Every row gives one point. Before rounding, the points of a table are all equally far from one centre. They may lie mostly on one side of it. Write the centre, to within rounding.

Points (6 x 2):
[[-43   1]
 [-51 -42]
 [-51 -14]
 [ 37 -17]
 [-49 -10]
 [  9 -71]]
Centre: [ -7 -28]

Points (12 x 6):
[[-36 -46  37  -7 -67  -6]
 [  7 -19 -23   7 -58 -34]
 [ -7 -95 -13  -6 -52  25]
 [-42 -56  20  -7 -33  27]
 [-36 -15  -5  10 -50  -3]
 [ -5 -17 -20 -30 -32 -39]
 [-34 -52  22  13 -64  23]
 [ -5 -61 -29 -38 -22 -27]
 [-29 -65 -13  -1 -55 -23]
 [-20 -45  16  31 -56   6]
 [ 14 -25 -23   1  -4 -12]
 [-20 -72 -23   7 -28   6]]
Centre: [ 11 -39   4 -24 -51  11]

Points:
[[  2  18  31  58  43  10  38 -13  37  32  29 -10]
 [ -3   6   6  68  12  56  31 -14  58 -14 -21 -23]
 [-22 -13 -57  22   7  37 -16  13  30  -7  30 -25]
 [-28  23 -24  25  41  32  44 -28  26 -13  24  25]
 [ 12 -11 -11  95  30  28  25 -32  60 -22  13 -14]
 [  5  28  24  74  20  -1  44 -34  67   5  -6   6]
 [ 19  -9  -1  56  50  41  21 -21  67  13   4   9]
 [-18 -21 -20  85 -18  25  25 -16  44  28   5 -22]
 [ -8 -13 -39  53  16  51  39   2  28 -23   1 -24]
 [-52  10  11  34  36  45  16 -17  41  -7   1 -18]
 [-34  -6 -19  24  11  50  14 -27  23  21  15 -36]
 [-30  -3 -12  38  38 -29  17 -22  52  16  36  32]
 [-10 -45 -37  29   3  26  -3 -13  45  34  -4 -10]
 [ 54 -27   7  70   7   7  27 -18  42 -25  20  18]
 [-13 -36  -7  17  16  29  34 -21  57 -10 -11   8]
 [  5  30  10  42   6  40  50   6  61 -10  13 -21]
 [-20  20   3  49  -5  54  26 -46  49 -31  22 -18]
 [ -6 -39 -42  65  11  19  27   4  19 -13  41 -14]
 [ 17 -13  -3  83  19  25  44   5  43 -14  13 -34]]
Centre: [  3  15  -9  46   5   4  -6 -12  23  -6   5   2]

Points, 29 rows:
[[ 28 -28  -8 -39   4   2 -21  21  77 -18 -28  14  10 -31 -19  -1 -45   0
  -31  28 -57  13 -35 -35]
 [-15 -27  -6 -15 -27  -2   5  46  87   7  31   5   0 -23 -39   0 -20 -13
  -40  37 -61  12  -1  16]
 [ 27 -36  24 -46  -4   1   5 -13  37  -6   2  -2  13 -39 -41 -11 -78 -14
  -12  19 -38 -28 -30 -39]
 [-10 -55 -14 -32   6  18  27   1  24 -50  24  -3  27  12 -38 -26 -53  -6
   -4  43 -16 -64   1  20]
 [ 13 -29   7 -67  34 -12 -43  -1  36  -1  27  27  19 -17   9  53 -56  -8
  -17  62 -13   2 -11   7]
 [-16 -16 -25 -31 -28  -3 -33  -9  35 -38   4  10  31 -82 -28  32 -77  18
  -28  38 -18 -17 -25  25]
 [ 51 -38 -37 -11 -11   2  11   9  41 -34  32  37  -5 -43 -25 -10  25 -21
   21  52 -54  12  -1  18]
 [  3   2 -23 -39   7   7  27  39  28 -38  -5  26  36 -34 -52  -4 -50 -17
  -33  27 -38 -17 -13  49]
 [ 11 -30 -21 -23  16 -31  34   5  38 -47 -13  11   9  -9 -17   7 -74   2
   -4  46  31 -33 -29  -8]
 [ -3 -38 -39 -24  -9 -41 -31   6  67 -41   2   4   6 -49 -32 -37 -54  36
   12  33 -34  14  -7  37]
 [ 15 -48 -27 -51  -1 -44   0  22  20 -30  10  13   6 -43  -7 -31 -62   1
   17  37 -48 -38  16 -19]
 [-35 -24  -5 -40  -1 -27   7  19  27  24  23  81 -13 -28 -10 -23 -72  11
    9  53  -6  -9  10 -18]
 [-27 -18  23   0  -6   2 -12  22  37 -30 -23   9  -4 -67 -10 -65 -24   7
    7  17 -62 -21 -46 -26]
 [  6 -60  17 -24 -19  -6 -43   5  65 -37   4  -9  18 -12  -1  25 -32  -9
   47  18  17 -24 -32  14]
 [  0 -48 -33 -42 -45  -8  -5  32  58 -67   1 -17  13 -24 -21  10 -16   6
  -41  51  -9 -36 -11  -8]
 [-19 -63 -37 -30   2 -32 -19 -28  43 -10  11  74  -3 -16 -28 -36 -50  27
    7  68 -29  18 -23   1]
 [ -7 -57  11 -20  38 -19 -23   0  39  -3  16  37  -3 -27 -33  14 -71   0
    4  74 -63   9 -17  23]
 [ -5  -3 -12 -70 -49 -19   6 -25  47  14 -31   5 -17 -10 -16  -4 -11  49
    3  40 -27   5   2   3]
 [ 26 -41  -9 -52  -4 -45   0  38  65   0   5  46 -25 -29 -37  16 -38   3
   10  40 -23 -22 -31 -27]
 [ -9 -25  16 -43  18 -25  24  13  23 -70  13  18   1   0 -47  -9 -27  27
   15  32 -16  13  16  -1]
 [  2 -42 -27 -54 -44 -12 -15  -4  83 -22  -3  10  31 -31  29 -15   2   0
   38  44 -26  -4 -30  -7]
 [-21 -70 -21 -51  -9 -20   6  11  38 -26   1  25 -20 -37 -53 -47 -66 -10
    8  32 -43   7 -38  -2]
 [-22 -33  -2 -43  26   7   3  10   9 -12 -44  -6 -22 -72 -22   8 -49 -20
    2 -10 -19 -20 -13  21]
 [-13 -80  25 -28 -12 -27 -17  12  57   4  12  14  17 -17 -20 -44 -85  32
  -36  44 -66   1 -33   6]
 [  0 -24 -33 -39  -2 -23 -25 -17  55 -22 -15  32 -13 -27   4 -30 -80 -23
   37  38 -20   1 -13  20]
 [ -3 -34  18 -45 -51 -40 -30 -13  16 -63  -5  28   6 -44   4  -5 -69 -25
   24  12 -33  -9 -48  31]
 [  2 -95  10 -64 -32 -16 -10  31  58  -8 -25  45  11  17 -21  13 -41  -3
   -9  24 -32 -12 -16  14]
 [-40 -55 -35 -14   4 -24 -16   7  67  -3   6  23 -18 -38 -27   1 -69  24
   26  40 -25 -20  10  24]
 [ 22 -51  21 -64 -24  21 -15  -7  32 -31  -3  10 -11   5 -30 -36 -46  43
   47  53  -8 -22 -16  -5]]
Centre: [  4 -38   5 -21 -12   3  -1   5  19 -10  19  27  -6 -28  13 -13 -21  19
 -21  25 -14 -10 -31  25]

Points, 30 rows:
[[ 18 -51 -40  48  39 -28  10  21   2 -18 -22  -2 -24 -17 -24 -31 -25 -37
   -3  50   8  45  14  30]
 [ 15 -21 -17  71  40  -4   9  25 -16  -2 -12 -18 -14 -34   7 -14 -22 -51
  -17  79  32  19  -3  37]
 [ 25 -28 -20  40  35  -6  -9  28   2  12 -18 -18 -42 -31 -48 -11  -6 -31
  -28  26 -12  -4  18  23]
 [ 25  -8 -29  51  16 -51  14  11 -30 -12 -25 -22 -14  -5 -20 -35 -25 -10
  -17  69  10   7  38  37]
 [  6 -52 -25  48  16 -52   8 -22 -43 -23  -6 -20  -9 -20   4 -37 -25 -13
   -6  63 -10  11   4  -9]
 [ 31 -47 -28  51  36 -11   4  -5 -13  -7 -62  17  11 -22  21 -21  -5 -43
  -22  64  -7 -17   6  37]
 [ -5  -9 -40  39 -17 -10  26  19 -48   5 -48   6 -13 -46 -16 -48  -3 -55
   -4  30  32  26  28   9]
 [  9 -17 -41  29  50 -42  -4  22 -42  -5 -59   0 -45 -15  16 -22 -25 -24
  -22  95  14  -1  19   0]
 [ 27 -44 -23  23  33 -62  21  22 -33 -13 -77   0 -28 -26 -17 -45 -12 -34
   23  67  15   2  -9  -4]
 [ 15 -75 -28  57  46 -21 -17  44 -22 -18 -38  -5   4  -9   3 -33 -18 -17
   -7  36   5   1  29  31]
 [  6 -16 -57  65  54 -27   1  24 -11 -25 -59  -9 -15  11  16 -35 -40 -25
   17  50  -4  38   4  30]
 [ 49 -24 -42  37  39  -8  -6  52 -18   1 -47  -7 -20 -18  19 -44 -22 -54
  -13  59 -27  -6  14   6]
 [ 30 -38 -25  50  16 -27   0  59 -39  42 -14 -21 -13   7  21 -27 -14 -26
  -12  59 -14  15  14  25]
 [ 19 -17 -54  42  65 -63   3  31  -1 -10 -43   9 -19 -27   0 -13 -35 -31
    8  53  -7   9  22  38]
 [ 28 -20 -41  24  20 -46  33  61  -5   6   7  19   1 -14 -19 -14  -3 -47
   19  44   2  38  26  44]
 [  7 -30 -54  -7  45 -35 -27  24   7  -9 -59  -1 -36  -4  13  14 -18 -32
  -31  52 -21   6   3  32]
 [ 36 -49 -30  20  34 -27 -24  49 -17 -21 -38 -24   5  -2  -1 -30 -19 -18
  -19  74  10  19  22  19]
 [ 37 -28 -16  47  23 -34 -12  19 -26 -10 -55  -6   0  -8  -1 -29 -37 -20
  -16  35  13  28  15  64]
 [ 41 -34 -67  49  33  17  14  46  24  12 -43 -16  -5  -6 -16   3 -16 -42
   11  50   9  17  21 -14]
 [ 39  -6 -53  47  26 -49 -13  50 -33 -20 -59  21 -33   1 -24  -6  -1   7
   -4  41  13 -11  34  44]
 [ 34 -26 -47  11  15 -51  13  17  -7   0 -11  16 -26 -23 -15 -23 -26 -31
   13  79  23  35  23  25]
 [ 22 -15 -31  57  55 -31  -2  62   6 -24 -37  14 -26 -46  -5 -45   7 -24
  -24  66  10  20  -7  21]
 [ 41 -28 -55  21  33 -28  -3  51 -34  -7 -71   0   9 -28  36 -30 -19 -15
  -13  68  20   3  -8  25]
 [ 27   3 -21  32  43  -7 -33  28 -28 -19 -15  31   1 -35  -1 -30  23 -23
  -18  72 -33  -5   9  21]
 [ 45 -26  -3  14  32 -48 -14  44 -18  19 -45 -13  -2 -12  -4 -13 -25  -9
   -8  62   2  26  49  33]
 [ 30 -23 -40  46   5 -75  -3  10 -44   8 -62 -15  -8 -36   4 -32  14   2
  -20  35  18  40  25  19]
 [ 23 -34 -13  44  27 -21 -36  25   7 -29 -71 -14 -11 -21 -17 -28 -32 -25
    6  45  -3  36  23  23]
 [ 36 -23 -65  31  48 -39  -6  29 -22   9 -63  10   4   0  12  -2  -6 -12
  -28  43 -31  30  17  26]
 [ 34 -47 -41  41  29 -28  18  43 -21  11 -36  -2 -21 -27 -18 -24 -21 -21
   -8  57 -29  11  -4  12]
 [ 41 -58 -14  26  38 -25   8  48 -28   4 -11 -13  -5 -21  -6  -4   3   3
   13  74   7  23   2  44]]
Centre: [ 14   2  -3  26  19 -26  11  22  -6 -19 -26   6 -19   2  35   5  16 -19
  12  11  23   4   4 -16]

Points (27 x 24):
[[-34 -33  25 -13  22  61  51  14 -20   1  35 -26  13  23  37 -47 -11  68
  -17  -8  58  18 -26 -22]
 [-25  12  57 -11  20  82  27   2 -16  -4  22  24  19  31  39  30   2  62
  -54  30  11  35 -49  17]
 [-26 -36  55 -21 -31  64   1 -22   7   2  28 -10  16  53  34  19 -30  48
  -51  -5  41  11 -38 -31]
 [-11 -20  25  13  -2  60 -21   4   6  20  53 -55 -17  45  58  49  -4   1
  -43  -5  10  45 -14  21]
 [-39 -39  33 -12 -16  27 -46 -23 -30  31  24 -16  32  16  42  -1  12  48
   -9  22  18  39 -29  26]
 [-33  -1  60 -18  27  85  38   9  13  11  35 -29 -12  16  42  16 -39  40
  -34  17  36  35 -59  18]
 [-37 -17  47 -23   3  50  -2  -2 -32   7  46 -31  30  30  62  -1 -19  88
  -51   8  19  33 -36 -13]
 [ -1  -7  37 -15  12  67  -6 -26  18 -13  66 -16  10  36  24  19 -46  47
  -19  21  13  33 -51 -41]
 [-38 -18  72 -12  28  68  33   4  -4  19  21 -41  16  51  31  17   3  55
  -47 -34   9  42 -71  -6]
 [-30 -36  41   7   6  59  23 -21 -37 -28  62  16  15  17  51   2  -4  63
  -95  -7  17   8 -61   6]
 [-36  12  36 -27   9  66  20 -42 -13   5  54 -53  -2  12  15  31  -9  55
  -40  15  16   9 -67   8]
 [-21 -39  40  18  31  56  12 -40  -6  23  43 -11  40  21  31  14   6  60
  -52   1  15  51   7 -25]
 [-38   1  25   2  12  88  47  18  11   2  62 -20  50  35  31   6 -31  36
  -59   6   0  34  -4  -9]
 [-27 -13  42 -27 -14  61  39  -9 -46  -5  31   1 -13  26   6 -21  30  61
  -53 -24  24  40 -83   8]
 [ 17 -25  35 -38 -21  38  24  26 -30 -40  52 -53  31  13   0  -2 -14  52
  -20  -3  -3  19 -62  -6]
 [-23 -42  24  -9  31  64 -24 -29 -38   3  20 -26  23  30  69  -9   1  64
  -58 -28  -2  18 -44  -7]
 [-72   1  25 -31  28  65  19 -48  -5  10  50  -6  26  40  47  -5  -1  31
  -55   5  -5  29 -68  -5]
 [-47 -49  59   9  24  80  32 -10 -30  29  39 -33  15  -3  13  15 -32  56
  -30   9 -13  40 -43  -3]
 [-10 -34  56 -25  -4  55   8   5 -16  18  27 -19  39  -3  49 -16 -17  74
  -36   2  30 -28 -10  15]
 [-42 -42   2 -15  25  70  -2  26 -19   5  35 -42   7  -7  30   5 -18  45
  -49  -6  35  29 -18 -36]
 [-37 -26  47 -47   6  50  17 -49  -5  27  40   9  -5  -1  21   4 -31  13
  -49   6  20  73 -58   5]
 [-21 -17  35 -12 -34  70  30 -24   4 -24  26  -8   8  24  38  38 -26  72
  -39   4   4  20 -74  46]
 [-17  -4  49  11  18  92   7 -23 -25 -20  36  -4  10 -10  67  13 -30  56
  -54  -8   8  50 -13  19]
 [-44 -43  45  20  15  63   5  11 -27   4  55 -29  -4   9  35  47  -3  72
  -53 -15  26  30 -18 -21]
 [-32  -5  59 -51 -14  59  28  -9  23  16  47 -33  -9  53  33   2   1  29
  -59  -7  17  29 -69 -10]
 [  4 -17  22  19   9  62  14   1 -43 -25  78 -54  22   5  20 -27 -26  47
  -47 -16  23  27 -77   6]
 [  6 -17  23   8  -8  93  17 -16 -46 -12  33  -7  19  22  39  37 -14  37
  -29  -5  24  74 -52  -3]]
Centre: [-16 -14  23   6   5  24  22  -1  -9   3  37   1   4  17  29   0  -9  19
 -24 -18  -2  16 -35  10]

Points (31 x 24):
[[ -2  33 -11  14 -17  27 -47  -2   0  18 -12  17 -29 -12 -38   1  -3  22
  -16  33 -28  20   8  88]
 [-47  38 -50 -18 -19 -25 -19  43  -7   8 -11 -24 -31 -67 -69   2 -20 -31
   25  33   6 -13  -4  61]
 [  1  23 -32  31  23  31 -64  21 -18   3  27  -9 -30 -25 -16 -19 -49   3
   33  40  32  25  10  80]
 [-17  36 -51  35 -27 -19 -19  42 -14  39   7  -7   9 -25 -54 -11 -63 -50
    7 -29 -43  18   4  83]
 [-55  43 -62  18 -20 -17 -22  30 -12  33  21  10 -41  -4 -26 -37  -3 -16
   -1  31 -69   3   3  48]
 [-30  27 -47  29 -42   1 -39  28  10  32 -35 -19 -53  -1 -23 -10 -74   8
   -8   8 -47  24  21  46]
 [-55  55 -26   9 -29 -19 -14   9 -16  13 -32  -1 -44  13 -47 -21 -60   5
    3   7  13  10 -50  61]
 [ -8  31 -51  18 -30 -15 -21  36 -10  63   4  17 -35 -51 -68   9 -16 -17
  -11 -16  -6 -15  -1  51]
 [-22  22  -9  54  10 -11 -13  56 -28  37   0  15 -26 -29 -66 -47 -25   0
    3  22 -25  18  -6  16]
 [  8  37 -58  48 -18 -22 -12   8 -27   2 -51 -15 -25 -26 -49  25 -54 -10
   11   8 -15  30  36  59]
 [-26  -3 -42  56 -44 -18   2 -18 -40   2 -33  10 -10   1 -28 -17 -24 -15
   14   7   6  47  16  64]
 [-26  43 -29  49 -16 -43 -50  10 -20  21  22   3 -36   0 -63 -27 -32  12
   42 -18 -13 -19 -37  62]
 [  1   1 -60  47  30   0 -18  35 -20  50  25  -7 -22  -8 -56 -18 -43  -5
   32 -13 -31  27 -55  63]
 [-24   4 -59  49 -24  13 -16   9   8  51  -5 -13 -19 -14 -81  16 -57  -1
   38 -16 -41  16 -55  47]
 [-32  49 -37  23   0 -16 -52   7 -32  35  -6  -6 -47  -2 -77 -43 -42  -6
  -15  25   5   2  -8  35]
 [-61  16 -48  18 -38 -14 -52  16  -3  59  19 -36 -28 -20 -47   9 -37   2
   25   3   4 -27  31  60]
 [-48  26 -33  26 -17  12 -22  28  -8  25 -40 -28 -81 -16  -8 -50 -54 -32
    9  36 -15   7  -8  77]
 [-18  -1 -66  46 -35  47 -16 -46  10  37 -31 -35  11  14 -49  -4 -15 -12
  -15   4  -8 -19  -6  42]
 [-44  50 -29  41 -21 -26 -37   6  -5  24 -22 -28 -15  10   8  -6  -1 -26
   -6  -2 -39  -3   9  95]
 [  8   2 -59   1  37  11 -23  -7 -61  26 -26 -16 -28  -6  -5  -4 -27  -5
  -15  -1 -10  41  10  16]
 [ 31  43 -52  58 -28  22 -30  -7  15  34 -18 -23 -48 -25 -65  -6 -45 -15
   18  -5 -56  39  -7  -7]
 [ -6  31 -53  56 -17  33 -22   9 -33   4 -38 -12 -25  28 -44  21 -59 -12
   19  31 -48   1  -5  71]
 [-24  44 -45  13 -32   0 -37  45 -41  13   2  16 -20 -45 -31  -4 -31 -19
  -15  11 -18  35 -10  59]
 [-35  52 -32  24 -23  18 -20 -18 -12  40   5 -55 -52   1 -42   2 -54 -22
  -26   2 -46 -53 -62  60]
 [ -4  34 -63  55 -18  -2   6  28  -1  49  16  -8   4   4 -65 -17 -22  -2
    1   0 -37   0   9  91]
 [-19  45 -17  21 -48 -14 -21  30 -15  10   9 -18 -38  38 -76 -57  -6 -21
   15   9 -26  -8 -32  52]
 [  1  -2 -42  49 -11  22 -15  12 -48  39 -23 -11 -53  -9 -46   7 -21  -9
   -7   2  23  42  -1  11]
 [ -7  45 -41  24   2  29 -40  -9   5 -10 -26  28 -42  12 -20  52 -33  -7
  -29  17 -12  26 -26  50]
 [-58  62 -50  -3 -16 -26 -28  36   2  17 -10 -37 -32 -21 -56  14 -80 -11
   27  50  -5   3 -11  54]
 [-29  37 -64  26 -11 -40 -33   6 -60  16  -8 -62 -37 -30 -39 -19 -39 -22
   16  15 -18  -8 -31  66]
 [-23  10 -44  52 -21 -42 -46   1 -24  26 -11  -9 -44 -27 -38  -6 -33  -5
   13  22   8  44 -61  27]]
Centre: [ -6  13 -15  15  -1  -2   5 -13  15   5  20 -19 -25 -12 -20  -3 -42 -36
  20  11 -16  -9  -6  28]

Points, 30 rows:
[[ -9   5 -29  17  14  -9  35  11 -57  29  -4  -1 -14 -41  17  37  59  51
  -10  55  34 -23 -15   2]
 [ 28 -13 -47  15  13  15   6 -23   3  18 -22  -5 -40 -17  54  14  51  39
   -1  67  35   4   1 -13]
 [ 21 -27 -12  21 -12 -66  20  22 -41  -8   7 -45 -45   1  13  42  57  38
   14  48  31 -23  36 -36]
 [  1 -13  22  33  26 -24  43  -2 -52  -6  18  -7  -3  -6  28  45  25  57
   17  68  22  10 -21  -7]
 [-21 -22  -8  43 -26 -26  43  -1 -34 -24  -2   9  11 -15  11  30  48  15
    3  41  56   3  25 -11]
 [-24 -54 -12  44  25 -18  22 -41 -49  23   1 -27   2   4   5  17  28   4
    4  38  31 -13   1 -45]
 [  2   4  -7  15  -5  -8  18  50 -44  -1 -28  -8 -11 -16  20  27  65  26
   33  64   3 -46  -2 -14]
 [  6  29  11  26  -3 -43  41  18 -24   1   2 -42 -25 -40   0  56  14  21
    8  58  -1 -14   0 -19]
 [-16   2  41  21 -25 -43   2 -32 -37   6 -27  -9  -2 -10   0   7  61  39
   21  65  45 -11  31  -7]
 [-35 -15   0   7 -10   0   3  22 -71   6 -10 -17  17 -38  33  57  22  37
   -6  25  35  -4 -21 -22]
 [ 22  14  11  -4 -33 -35  48  34  -3  -2 -16 -27  22   8   4  27  59  42
   30  66   6 -19  10   2]
 [ 19 -42 -12  27 -19 -34  29  32 -35  34  -3 -13 -38   5  48  27  50  41
   20  49  39 -32 -15 -22]
 [ 17   0 -13  48 -39  11  45   6 -27  13 -20 -46 -21  -8   3  44  39  49
   17  55  30 -16 -21  19]
 [ 18  17  -3  21 -11 -15  -2   4 -24   9   7 -49   2   7   8  31  33  52
   -2  95  48   5  19 -53]
 [  1  -4   9  19  -8  -9  16 -36 -14  27  16  19  16 -24  58  39  65  53
    0  70   7  -7  34  -4]
 [  7 -21  -4  46 -16 -26  37  -1 -41   1  20 -12  16  -6  21  60  64  41
   -1  49  46  -2  16   7]
 [  7 -11 -11  48 -36  -8   0   5 -55   4 -38   0  10 -24  56  43  17  40
   35  38  40  18   0 -19]
 [-17  12 -32  12  -7 -34  11  14 -70  44  -7   0   3  -5   5 -18  26  46
   19  47  64  24  17 -51]
 [ 18 -14 -30  41   1 -42  46  -3 -49  -3 -12 -22   0 -27  25  25  38  57
   38  76  15  -2 -14  25]
 [  9 -25 -16  14 -15 -18  17 -13 -35  23   9 -41 -12 -12  43  46  89  23
   35  46  36 -27  14 -40]
 [  7  -7   0  58 -15  -4  20   0 -61  61  32 -36  10  -6  -6  26  19  13
   11  54  29   7 -14  10]
 [  2  21 -16  39  15 -29  27  15 -74  26 -11 -33   4  16  31  58  38  33
   13  28  27 -18 -12 -18]
 [ 17  16 -18  29  16 -25  16  -3 -20  26  14 -22  -3 -36  19  39  51  52
   55  93  30 -11  23 -34]
 [ 32 -55  14  21 -10  30  27  -4 -43  13  12 -42 -18 -10  17   5  52  44
   30  48  45 -20 -11   4]
 [ 18   2 -22  24 -32 -31  24 -19 -36  11  15 -22 -54  10  38  21  50  40
   30  61  51  10  -1 -47]
 [ 38   6 -47  34  -1 -22   7 -12 -37   9 -21  -9  -3  -7 -18  43  52  23
   19  79  24 -22   3  18]
 [-17  35 -42  30 -15 -10  -6  -6 -86  16 -18 -35  -6  25  34  30  47  34
   30  35  22  15   0 -38]
 [ 14  21 -25  38 -59  -4  48  16 -18  15   9 -17   6  12  42  44  42  47
   13  67  25 -32  21  -6]
 [ 15 -13 -15  40  -7 -53  10  25 -56  28  -5 -32 -18 -18   2  53  64  11
   15  43  34  25  32  -1]
 [-11  16  -8 -12 -14 -25  44  -7 -74  31 -25   0   3  21  36  51   3  29
  -20  49  42  -8  -5  -8]]
Centre: [-10 -11 -20  -5  -9 -10   3  -2 -24  19   6 -22 -13   3  14  16   8  41
  27  31   8  -4  32   3]
